Rows are points. To make a cloud, some directions were put in groups of two or more. Within a group, all points are equally far from the middle, so they leave a hole (a ring in 2 directions, a hollow ball in 3). The other directions are filled evenly. Then the cloud was stretched, turned, moved and blurred a little. Count the holes, and give their numbers of directions, smallest first.
(in the rows, 100 means zero)

Cloud (15 x 2)
127 109
113 71
51 101
127 90
128 99
97 65
50 103
102 139
119 126
124 83
80 143
91 143
59 133
71 141
126 88
Holes: 1 (2)

Cloud (19 x 3)
78 77 125
102 141 117
78 142 68
40 118 93
116 123 124
107 93 132
48 112 69
125 131 84
124 127 75
108 132 123
72 138 66
119 69 80
127 74 93
61 127 62
126 116 68
127 116 69
117 140 92
83 80 128
45 129 85
Holes: 1 (3)

Cloud (27 x 4)
100 110 80 129
122 97 60 64
68 103 40 100
81 72 90 93
77 102 30 110
128 114 97 76
89 50 81 74
100 109 136 83
121 126 92 47
101 142 75 127
43 83 118 79
78 95 46 103
109 62 90 71
139 83 125 117
47 108 117 77
108 88 47 64
83 49 130 58
92 80 132 80
93 98 77 55
104 110 159 57
112 125 81 113
124 134 123 103
112 116 126 116
67 80 100 141
114 117 80 70
45 90 114 63
128 83 95 64
Holes: 0

Cloud (52 x 6)
81 105 158 107 83 89
112 136 72 134 111 57
128 64 96 65 122 80
91 70 131 60 148 73
51 117 128 87 99 107
104 72 115 106 102 31
107 59 123 46 98 132
47 83 142 96 135 124
141 150 103 83 91 99
105 121 158 105 122 81
49 91 99 101 127 109
89 105 166 77 112 51
113 58 132 92 101 97
103 91 140 126 89 77
160 81 87 82 66 62
142 148 76 75 89 76
154 133 105 78 107 84
93 153 97 127 103 71
103 122 87 127 65 133
58 126 114 73 102 103
128 130 131 95 151 98
127 75 104 115 110 39
59 134 106 115 107 70
127 67 138 95 89 124
156 112 49 100 59 103
110 105 90 136 99 149
65 81 149 90 96 93
110 91 151 60 64 62
103 119 144 64 138 109
107 70 136 58 106 86
63 134 99 106 117 103
76 109 153 86 74 131
146 93 65 101 131 54
147 81 77 112 46 74
126 63 88 109 102 77
104 145 81 64 114 50
110 111 54 73 60 101
98 112 157 70 117 101
117 83 81 136 108 111
54 109 92 71 155 110
100 70 146 105 105 103
56 93 92 81 110 120
98 110 140 116 68 134
143 125 105 76 133 120
81 72 104 68 70 80
143 90 107 58 116 74
102 115 68 63 152 88
83 81 76 57 122 114
91 71 87 72 96 72
105 123 59 109 97 133
105 116 123 130 123 138
93 60 116 113 102 91
Holes: 1 (4)

Cloud (87 x 8)
136 82 84 74 126 144 52 131
145 78 86 93 86 114 102 60
116 118 151 109 132 150 45 111
83 81 147 82 78 95 142 68
90 103 33 124 68 85 79 107
90 84 97 105 142 83 122 66
104 157 97 94 95 151 67 88
96 129 49 79 133 91 48 107
99 132 79 117 40 114 89 150
129 135 93 72 125 90 153 152
98 91 145 83 115 103 103 166
91 104 63 77 41 106 90 134
121 125 57 92 138 129 128 161
65 75 88 83 77 82 115 101
97 83 106 142 78 132 129 148
112 68 119 72 145 65 100 79
98 115 124 135 130 122 73 134
153 115 96 93 107 96 104 177
82 72 71 97 129 117 115 130
110 43 112 85 85 96 135 75
124 106 91 58 68 141 102 137
151 116 110 113 108 77 69 148
85 119 136 116 87 65 148 63
59 95 87 99 51 92 75 149
130 92 90 71 67 159 69 141
77 102 36 97 127 132 63 161
80 140 95 120 68 92 77 124
67 99 105 91 85 132 102 76
95 111 105 139 142 76 81 88
116 112 50 114 91 124 130 83
124 93 142 119 105 133 105 130
84 113 79 116 148 84 96 64
102 139 90 93 80 57 103 161
102 67 102 114 88 123 46 82
102 114 39 101 95 145 69 94
123 83 140 101 52 105 83 124
119 67 91 119 130 102 78 167
101 84 148 97 87 153 121 106
84 136 92 72 87 84 82 91
134 59 103 57 111 106 108 124
78 112 64 73 126 148 88 103
106 61 93 85 146 133 78 145
154 124 89 108 118 96 97 100
118 94 159 84 121 137 123 118
91 69 109 91 124 117 108 60
90 146 107 125 134 123 99 92
116 102 139 115 129 87 82 150
105 112 121 133 156 97 88 83
89 94 76 138 104 116 110 155
130 113 67 83 115 132 27 103
73 112 126 130 64 95 80 95
120 120 74 62 116 82 44 106
114 91 136 130 106 111 129 103
91 149 109 86 77 76 96 62
91 113 92 134 98 82 138 83
113 120 96 56 69 79 103 99
86 82 131 99 79 127 78 108
130 139 113 70 104 146 65 94
147 141 120 90 112 88 83 122
84 126 118 124 106 96 109 107
88 98 38 81 117 139 100 147
126 133 80 106 90 110 130 131
95 115 71 119 123 108 129 114
128 113 111 44 80 94 126 135
155 113 75 90 125 150 130 157
99 92 145 85 113 129 74 97
76 93 35 106 58 126 73 130
139 103 47 107 98 113 71 145
127 83 149 102 50 76 106 116
143 91 86 112 94 63 65 74
127 90 123 87 69 121 54 164
79 124 54 86 122 110 51 100
127 95 144 69 89 83 79 82
126 129 99 60 102 156 76 119
143 85 127 126 62 147 104 143
109 100 155 116 104 93 130 81
74 127 58 94 146 107 40 93
103 130 55 145 92 131 96 85
100 147 102 86 107 157 118 109
71 121 85 63 117 118 83 136
123 131 101 70 81 90 110 159
152 139 115 109 127 97 54 126
75 106 67 93 149 75 80 102
75 82 117 99 60 152 128 125
115 146 107 63 115 85 126 138
139 95 66 77 98 60 130 101
82 118 130 126 93 107 100 100
Holes: 2 (2, 2)
